Rows are points. Two turns around zero, p and q, are shown by what they do to some points. Where does a point land after both, in the order given? Backwards means that the second turn is done in reverse. Each puzzle has new turns, and all numbers are rounded.

Turn p:
14	-37	26 -> -28	22	31
25	45	-37 -> 61	-2	-18
-17	-14	5 -> -20	-10	3
-7	11	-22 -> 16	-19	-7
-15	-5	27 -> -29	8	-9
Turn q:
-9	-43	15 -> -2	-41	-22
9	-21	-25 -> -21	4	-26
12	32	-23 -> -6	40	10
19	0	-2 -> 8	11	-13
-31	31	35 -> 21	-14	50
Where do these land?
q, then p: 13	-8	22 -> 15	8	21
p, then q backwards: 2	29	20 -> 31	-7	-15
q, then p: -8	-4	-74 -> -14	-51	-53
p, then q: 7	-7	11 -> 4	1	14
p, then q backwards: -15	-10	21 -> -10	-7	-25

Turn p:
4	-22	-18	36 -> 5	30	-20	28
35	38	28	17 -> 33	-37	22	28
-8	29	-14	7 -> -6	6	31	10
-10	-21	-18	-31 -> -9	18	-9	-37
-22	-24	23	-30 -> -25	-18	-25	-31
Turn q:
47	18	21	-4 -> 10	37	14	-37
-8	-6	5	2 -> 6	-6	-7	4
-16	9	23	-14 -> 13	-22	-4	-19
-18	-38	19	-6 -> 11	-11	-44	5
-12	-9	9	20 -> 20	-3	-6	17
7	25	-77	3 -> -59	5	46	31
Where do these land?
p, then q: -13	28	25	-28 -> 6	-12	-46	-7
q, then p: -16	-7	29	-9 -> 21	19	-9	-19
p, then q: 21	12	-32	-32 -> -1	6	2	-51
p, then q: -35	-9	15	9 -> -1	-28	-4	28
p, then q: 19	14	-5	8 -> 13	21	2	-7
p, then q: -2	-1	-44	55 -> 36	5	59	11
p, then q: 26	-38	12	-3 -> -41	22	10	7

Turn p:
-6	-15	16	24	-12	-6	-20	-21 -> -1	-27	25	12	16	12	-4	15
6	16	16	-7	-20	-21	-31	18 -> 0	-1	6	30	6	-39	2	15
-1	16	-14	11	2	44	-5	-22 -> -9	5	-14	12	-13	37	-33	3
-19	-3	18	-19	-23	7	-32	86 -> 10	9	-12	-5	-33	-66	6	65
-8	1	10	-21	2	7	-32	-21 -> -19	20	28	17	4	4	-11	12
-17	3	-15	-10	-20	1	55	-20 -> 11	-6	0	-4	-38	26	25	-39
14	17	14	7	28	-11	54	-1 -> 41	14	-22	-13	17	15	18	-34
24	-7	-56	13	-1	-15	55	-23 -> -13	-29	-27	-26	-6	20	9	-69
-23	10	3	11	58	5	-30	-7 -> -20	31	-12	-1	41	28	5	34
30	-38	8	-10	-14	-11	-16	10 -> -2	-16	28	-21	7	-36	-18	-2
Turn q:
-37	6	18	-4	-30	36	45	4 -> -40	28	25	35	41	2	-6	-2
-19	13	-31	41	32	-17	43	7 -> 15	-25	-31	41	26	-44	-16	-12
-14	-30	-12	-18	-42	-22	-25	-23 -> -9	-15	14	-22	-11	46	-41	-6
-16	7	11	42	20	-22	-9	26 -> 51	-9	0	33	3	-6	5	-1
-17	2	-17	-2	-6	-20	-27	20 -> 32	-14	9	-18	15	13	-11	-6
29	-20	26	-24	23	-14	-23	-28 -> -5	0	9	-21	-62	-2	9	-3
15	21	-13	2	22	35	37	28 -> -16	5	-15	7	34	-42	32	17
33	29	19	3	-23	-19	-32	-11 -> 25	39	-20	-22	-25	22	-4	12
-3	-46	9	-19	-27	37	32	13 -> -55	-12	34	13	15	11	4	32
3	5	-35	15	21	11	-23	-34 -> -3	-22	-40	-10	-7	9	13	-34
26	13	25	-35	10	-4	-19	-3 -> 3	26	13	-34	-29	-9	15	3
Where do these land?
p, then q: -11	2	-6	5	4	-27	20	-21 -> -32	0	-6	22	-6	-13	0	-8
p, then q: 35	-6	10	-24	55	-12	-48	-24 -> 45	17	12	-1	-14	-33	29	-58
q, then p: 2	13	0	-9	-27	-16	9	17 -> -4	23	-12	8	14	-20	-8	15
q, then p: 8	-9	-46	13	-25	-17	4	17 -> -32	11	-6	-37	9	-17	-16	20
p, then q: 9	-2	-3	47	-25	2	16	6 -> -19	-42	-3	-6	-15	17	5	23
p, then q: 38	-15	12	-41	25	16	-10	-38 -> 19	45	5	-12	-28	8	24	-45
q, then p: 9	-49	28	-32	26	-10	-27	-19 -> 30	-20	52	11	-43	-12	1	3
q, then p: -13	8	15	-10	37	29	17	23 -> 32	-3	2	-4	23	11	39	-20
q, then p backwards: -44	19	-18	16	-27	24	1	6 -> 19	18	6	19	35	-18	-5	-40
q, then p: -32	40	9	33	-42	10	18	32 -> 8	22	-54	4	50	19	-21	13

Turn p:
-9	34	3	4	2	-11	-4	35	9 -> 9	-1	17	-9	46	-4	-3	10	-1
42	-1	5	-22	-12	38	-2	-35	-10 -> -3	-5	23	-8	-52	20	16	-16	-30
32	9	18	-15	2	-7	-4	-33	18 -> 23	-19	6	-16	-32	19	-3	18	-14
-43	-34	26	18	44	10	-29	29	-4 -> -45	-26	-46	19	33	-34	-1	12	-16
-38	-6	-12	-18	19	-8	3	18	3 -> -22	-17	-8	15	29	6	-11	-4	26
-13	-23	11	12	25	3	10	11	-60 -> -1	-5	-35	40	12	-18	24	-36	-13
-30	36	-25	-5	-53	-43	-38	20	17 -> 15	9	22	-59	37	-21	-42	-14	41
38	16	-15	14	-24	14	3	-28	28 -> 12	32	26	-21	-35	17	-10	18	-14
-12	16	21	-7	-53	-10	-4	18	44 -> 4	-5	41	-38	5	-31	-3	30	31
-6	-43	-15	20	49	-25	35	0	-35 -> 7	12	-64	54	6	15	17	-9	12
36	-13	-6	-8	-8	26	1	10	-2 -> -14	13	9	-13	-16	15	33	-4	-14
3	7	-10	8	8	14	29	-46	-8 -> 13	11	8	36	-35	15	-17	-5	-8
Turn q:
0	-1	-22	-19	32	-13	-30	-30	27 -> -23	-38	29	7	-8	19	-17	-22	23
-12	-5	31	7	-50	-8	20	-14	-30 -> 3	43	-18	-32	-24	-5	18	33	4
24	31	43	21	29	-31	51	18	1 -> -6	32	-52	15	23	-12	38	-46	19
8	9	-24	-27	3	6	31	-4	0 -> 2	-14	0	-30	36	4	1	-5	6
9	6	6	-19	-2	-5	-37	17	38 -> -11	-22	-1	29	-6	44	-2	0	-14
34	25	-15	3	-13	-16	8	7	9 -> 17	-8	-21	-17	0	21	8	-30	-12
12	7	17	-4	8	3	-26	13	-8 -> 14	11	8	27	-3	18	3	-3	1
3	-17	-90	33	-44	13	15	21	-28 -> 61	-40	-5	-53	-10	-44	-24	11	-46
-39	1	11	-12	19	24	-15	-9	-24 -> -3	19	23	17	10	-10	-29	26	25
-47	7	5	-35	-15	-16	-11	-23	24 -> -39	-13	-9	-10	-9	27	-24	34	28
1	-9	14	43	22	56	7	0	-18 -> 2	41	27	19	13	-45	-12	-11	-29
7	-55	24	10	11	-12	-15	3	9 -> -16	-11	20	30	-25	-16	40	12	-5
Where do these land?
q, then p: -23	33	-9	4	28	26	-8	15	23 -> -15	2	-36	-7	8	-9	-35	-6	-32
p, then q: 40	31	1	-21	12	-5	-16	6	55 -> 21	13	20	31	50	17	16	36	-14
p, then q backwards: -25	15	-5	17	-24	-7	-8	-16	-37 -> 5	20	-17	39	29	9	2	-4	-17
q, then p: 27	15	19	29	-1	49	41	18	32 -> 30	-10	-14	46	16	16	-31	-49	-20
q, then p backwards: 27	-17	-28	30	-18	38	-6	9	-3 -> 23	39	28	19	-6	20	-21	-13	-18
q, then p: 6	-24	-8	-19	16	-27	-3	-39	18 -> -21	-22	6	13	-24	-22	1	24	34
p, then q backwards: 23	-29	23	-18	13	9	-7	-15	-23 -> 22	-15	-4	18	-15	-34	-3	11	26
q, then p: 1	1	1	40	4	0	24	33	-56 -> 59	22	-9	-24	10	40	4	5	-1
q, then p backwards: -31	-4	-7	-53	-16	-36	7	-9	4 -> -2	-26	0	-36	11	-29	-1	12	50
p, then q backwards: -44	-19	13	-9	-13	-46	-23	-1	-14 -> -27	17	-38	10	29	-35	30	2	-9

Turn p:
21	35	-37	3	4	-18	-25	-16	3	-23	-29	24 -> -35	13	-4	1	-8	1	-5	-13	24	17	31	53
15	27	-17	14	-9	2	9	20	-25	-35	20	-4 -> -14	-25	0	-15	0	37	-8	7	20	9	-24	26
15	35	-19	6	-35	-14	17	-20	10	3	32	4 -> -40	-8	-2	-4	-29	20	-26	-32	-7	-1	-20	1
10	10	-25	6	1	22	8	-34	-10	3	-11	6 -> -30	-5	0	-10	-5	5	-10	11	-24	12	27	9
-23	19	-33	9	-18	18	0	8	-30	11	41	38 -> -7	-2	7	-23	-21	60	17	-12	-29	-24	-3	19
-16	-57	34	-14	24	-55	-34	0	6	12	-29	-30 -> 52	27	-31	16	36	-67	22	-18	5	14	-7	-8
-27	-39	32	-56	0	-3	-8	-4	39	-33	-28	-10 -> 13	-1	-28	33	46	-36	1	-3	33	-39	28	-34
24	1	19	29	-17	23	-13	17	1	34	26	20 -> 27	25	29	3	-31	33	-21	3	-14	10	-11	-12
27	25	-12	12	-6	31	-23	-13	-32	0	31	-8 -> 9	-17	8	-35	-11	35	-37	-2	-15	18	9	19
-36	-41	13	-5	-13	-3	6	25	35	-13	-56	-29 -> 15	-19	-8	69	32	-32	32	10	13	-1	8	-23
4	45	32	16	2	19	20	13	-30	19	23	32 -> -6	15	59	-30	-9	27	-12	13	-11	-19	-29	7
8	-4	-18	32	13	-5	16	-35	2	-36	10	17 -> -32	8	-36	-2	-11	2	-18	32	-10	-3	-8	27
-9	-41	2	-35	38	-8	8	37	49	-1	-18	-19 -> 24	-5	-21	16	-6	-41	40	16	46	-9	15	-42
-37	-15	27	-10	34	-20	-14	-7	24	25	-24	-52 -> 37	-18	1	12	8	-79	16	-9	-9	-6	3	-11
24	2	0	-8	-18	11	33	9	-41	33	12	10 -> -16	10	27	-31	7	33	8	-3	-19	22	-16	-30
Turn q:
27	20	-38	0	29	-24	-2	27	33	31	14	16 -> -38	1	13	8	38	44	-6	-32	5	-26	-19	1
-25	-22	-34	-21	0	1	-5	-32	12	8	1	-2 -> 1	-7	23	4	0	-22	-3	-6	38	15	-34	-4
-15	20	12	-15	12	20	12	-11	44	-34	-7	2 -> -18	28	8	-12	-45	14	5	-12	23	17	13	-16
28	49	24	12	23	12	8	42	-50	31	6	-18 -> -1	-6	-7	15	6	37	17	25	-40	-44	31	55
6	-17	-29	5	-36	25	21	24	13	-8	-11	8 -> 18	-26	-8	-17	-10	23	-35	-20	-4	27	-12	0
1	27	3	6	-51	0	-21	-10	22	-4	-21	1 -> 12	-32	-20	-18	-20	15	11	5	14	-11	2	-43
-5	-31	20	44	-70	15	0	13	18	37	-22	33 -> 62	-30	-30	-65	30	6	-12	-17	3	4	11	-21
-8	1	-1	-5	19	-31	13	-7	26	-44	15	-45 -> -35	7	3	47	-19	-17	7	-25	10	25	27	-17
-4	-58	23	-33	-37	26	-29	-27	-4	49	16	-6 -> 18	-40	40	-53	33	-43	10	34	15	24	-1	3
-23	-33	13	15	26	5	-41	25	-66	-7	7	-19 -> -8	4	-44	13	22	-47	-7	45	-12	6	3	52
-13	4	3	4	-15	-24	27	26	-24	-7	18	40 -> 33	26	-13	20	27	30	-10	12	-18	17	-4	-9
10	-3	1	-32	42	-10	10	-12	1	13	-34	-9 -> -21	13	22	0	-11	-11	39	-20	-15	-3	-27	20
-7	34	4	10	30	-4	21	-36	1	-26	14	-20 -> -5	29	18	39	-36	-9	3	-6	12	-22	22	-4
28	10	-1	11	29	-12	-14	-23	-26	-36	4	17 -> -19	31	-4	20	-13	-21	-18	16	-29	-30	-10	-16
Where do these land?
q, then p: -23	-20	-21	-7	6	-9	-19	29	-14	-2	-35	24 -> -27	6	13	4	-4	-9	41	0	-1	20	39	11
p, then q backwards: -18	-11	5	-24	-17	3	-15	-24	-23	-12	-14	11 -> 15	-7	14	28	11	-21	2	25	2	21	16	7
q, then p: 15	20	33	41	-22	-13	-11	38	0	5	12	7 -> 11	-33	-32	-45	-18	28	3	18	5	-1	10	4
p, then q: 7	-34	15	0	3	-6	19	-16	30	-41	32	-19 -> -35	-35	-37	15	-5	-5	-16	-25	14	6	-30	2
q, then p: -6	-49	10	-2	-20	37	6	-20	-19	36	14	-22 -> 19	65	-13	-16	4	-10	1	-15	30	2	-13	-26
q, then p: -34	-8	-5	-41	-44	18	17	-5	-5	8	-35	-33 -> -13	36	4	26	-4	8	9	-4	-14	33	-3	-65
q, then p: 8	1	20	-5	21	6	39	12	5	-11	0	24 -> -9	-4	37	-28	4	13	-24	-9	-13	-7	4	8
p, then q: -18	-1	-24	35	8	21	3	3	-7	-37	1	54 -> 16	24	-28	-15	-14	48	-45	16	2	15	-3	15
q, then p backwards: 35	35	9	28	-6	-37	-30	-36	52	33	-10	-34 -> -52	18	-13	-81	-10	7	31	9	31	7	4	-2
q, then p: -13	27	-4	-25	1	-27	-5	-27	23	32	32	-30 -> 7	-6	-4	28	-15	-29	-14	41	1	-26	-37	-25
q, then p: 0	36	-20	-4	89	-6	-27	4	-22	-20	-27	-9 -> -50	-11	16	45	13	24	27	5	-10	-41	-9	62
p, then q backwards: 12	12	-27	-12	-18	29	-32	10	7	24	-4	21 -> 3	25	20	4	-4	14	44	10	27	-6	14	-15
p, then q: 35	-8	9	15	-3	-18	53	30	-27	-15	34	4 -> -4	-24	-16	-33	-35	19	38	-22	11	17	-23	36
